Each row is a point. Each copy is the shape, with its points in the same order, turned, moved and blurred by noise. Some copies are also mirrored. Which?
In the rows, 128 means zero.

Shape (8 x 3)
[[110 172 157]
 [ 61  98 111]
 [125  73  71]
 [ 83 107 115]
 [128 152 142]
 [101 155 111]
 [ 83 130 159]
 [ 75 171 163]]
Copy 1 (8 x 3)
[[105  78 107]
 [170  62 172]
 [212 131 159]
 [163  80 157]
 [121 103 115]
 [150  79 114]
 [116  70 157]
 [100  43 122]]
Copy 1 is: only turned
Copy 2 (8 x 3)
[[ 87 170 159]
 [ 86  70 155]
 [144  69  93]
 [100  86 145]
 [107 157 144]
 [ 83 134 129]
 [ 96 120 183]
 [ 59 150 179]]
Copy 2 is: only turned
Copy 3 (8 x 3)
[[158 102  71]
 [ 65 132  88]
 [ 81 196 135]
 [ 84 136  92]
 [152 131  93]
 [127 143  62]
 [109  96  87]
 [130  88  51]]
Copy 3 is: mirrored
Copy 4 (8 x 3)
[[125 180 156]
 [ 85  80 173]
 [112  62  97]
 [ 97  97 159]
 [136 156 135]
 [ 96 142 132]
 [120 132 182]
 [108 170 187]]
Copy 4 is: only turned

Shape (10 x 4)
[[136  87 113 136]
 [223 175 155 149]
 [198 169  78 103]
 [105 125 106 149]
 [156 185  82 196]
 [146  71 126 156]
 [103  99 124  83]
 [149 188 133 172]
 [133 105 163 139]
 [110 174 134  86]]
Copy 1 (10 x 4)
[[139 114 102 118]
 [188 221 135 142]
 [235 132 154 138]
 [133 103 118 153]
 [180 143 111 223]
 [141 130  89 103]
 [118  88 146 104]
 [147 173 125 196]
 [112 151 115 122]
 [132 121 194 141]]
Copy 1 is: mirrored
Copy 2 (10 x 4)
[[106  82  93 147]
 [215 129 147 172]
 [113 144 160 211]
 [ 98 120  98 106]
 [140 195  93 144]
 [135  75  64 139]
 [ 76  80 145 119]
 [167 173 111 122]
 [138  84 122 108]
 [105 126 172 101]]
Copy 2 is: mirrored
Copy 3 (10 x 4)
[[145 154 102 140]
 [205  67 161  88]
 [172 118 124  33]
 [120 171 143 127]
 [189 172 191  73]
 [159 156 110 166]
 [ 83 138  98 125]
 [168 127 199  91]
 [125 121 132 151]
 [ 83 111 141  78]]
Copy 3 is: only turned

Shape (14 x 8)
[[204 135 147 101 185 122 115 124]
 [121 141 194 164 165  88  79 189]
 [147  71 179 100 143  92 156  81]
 [105 111 107 179  73 129 123 158]
 [ 93 117 186 169 147 148 139 114]
 [199 109 131  99 137  71  89 145]
 [ 86  34 102 194 123 131 156 145]
 [142 112 121 125  89 158 188 126]
 [135  76 102 179  95  77 126 129]
 [162 123  87 159 140  50 170  84]
 [ 96  63  76 192 159 120 133 119]
 [119  54 108 172 124  80 143 162]
 [173 101  81 111  76 102 134  96]
 [ 86 104 164  78 167 154 143 135]]
Copy 1 (14 x 8)
[[192 153  97 142 194 101 121 127]
 [161 166 106  39 114  95 112 168]
 [180  85  72 119 149 182 109  97]
 [ 64 106 122 116  93 115 123 152]
 [145 115 124  77 122 165 177 144]
 [162 135  81 141 156  93  54 132]
 [ 49 127  70 116 109 200 136 150]
 [ 99  91 104 151 135 133 168  86]
 [ 70 112 103 112 125 156  74 137]
 [110 140 153 138 162 177  55  83]
 [ 73 161 103 144 121 213 120 164]
 [ 68 146  62 102 117 171  91 131]
 [108  77 111 185 142 126  77 107]
 [195 141  71 136  89 157 174 119]]
Copy 1 is: only turned
Copy 2 (14 x 8)
[[ 72 152 182 161  87 147 153  88]
 [ 62  98 139 167 131  82 185 198]
 [ 68 125  93 159  53 174 102 122]
 [152  96  67  97 151 117 146 136]
 [114 114 101 152 119 181 150 191]
 [ 55 114 146 139  90  87 115  81]
 [ 97 143   9 107 166 167 141 144]
 [169 139  74 119  79 164 147 105]
 [104  95  56 133 153 120 113 103]
 [122 158  84 190 136 129  68  83]
 [104 166  61 122 196 153 115 136]
 [ 77 134  36 138 154 103 145 123]
 [132 118  99  99 106 122  93  53]
 [100 179 114 104  67 163 145 181]]
Copy 2 is: only turned

Shape (14 x 9)
[[ 92 119  88 105 152  65 124 101 161]
 [231 128 160 202 124  55 136  60  88]
 [112 211  75 127 105 168 107 114 111]
 [102 173  94  98 117 123 113 185 166]
 [113 154 125  88 142 119 174  99 171]
 [154 214 180 122 148 141  93 145  87]
 [135 149  92  91 113 129 146 114 186]
 [114 230 166  98  95 114 188 140  91]
 [133 122  74  85 105  82 180 236 144]
 [145 130  85  99 130 111  70  66 149]
 [130 129 137  90 153 163 101 111  95]
 [158 141  96  86  93 125  98 128 102]
 [100 121  88 211 129 149 122  99 107]
 [ 88 132 148 154 106 133  99 136 131]]
Copy 1 (14 x 9)
[[157 120 105 203 161  92 188 162 111]
 [101 119  35 172 163 197  76 180 219]
 [160 213 128 137 107 129 125 111 106]
 [135 152 108 167 146  95 142  75  56]
 [161 121  80 158 109 108 164 166  79]
 [139 175  58 108 119  77  57 107 147]
 [150 132  97 149 137 143 170 143  63]
 [123 176  66 175  65 104  58 152  64]
 [128  82 137 205 180 122  96  99  10]
 [142 165 103 137 180 122 181 169 144]
 [140 148 121 100 155  83 114 156 131]
 [ 98 172 124 141 185 129 112 151  93]
 [164 133 169 168 116 149 130 116 186]
 [101 136 132 156 112  92 135 110 142]]
Copy 1 is: mirrored
Copy 2 (14 x 9)
[[143 116 108 152 113 188 131 152 198]
 [117 243 187 140  98 203 227 137 102]
 [ 94 108  90 160 125 126 129 214  80]
 [138  80 125  98 129 123  95 182 140]
 [184  96 103 153 135 158 151 131 128]
 [153 166 124 112  57 106 135 185  54]
 [144  73 134 151 144 148 155 149 136]
 [210 168  96 130 153 107 134 198  72]
 [173 112 192 104 191 143  54 166 163]
 [103 101 136 186  71 156 170 164 163]
 [130 134 122 181  66 115 110 130 108]
 [120 132 168 174 109 111 130 182 134]
 [ 42 167  88 145 134 172 126 127 117]
 [101 154  92 114 110 109 133 134 140]]
Copy 2 is: only turned
Copy 3 (14 x 9)
[[104 131  58 163 164 157 136 143  83]
 [114  29 215 154 103 181 146 130  61]
 [181 127 116 133 158  65  65 154 105]
 [163 124  50 138 161  81 145 134 152]
 [ 95 147 104 185 153 131 117 159 148]
 [163  73 121 106  74 108  89 162 162]
 [129 147  99 195 159 102 132 118 132]
 [108  79 127 156 117  54 109 222 165]
 [ 87  72  49 141 194  49 195 102 157]
 [143 138  89 172 117 142  98 100  57]
 [106 142 110 102  96 116  81 117 118]
 [124 105  99 145 107  72 114 101  87]
 [149 140 161  81 191 134 123 145  65]
 [150 146 114  94 126 112 157 166 109]]
Copy 3 is: only turned
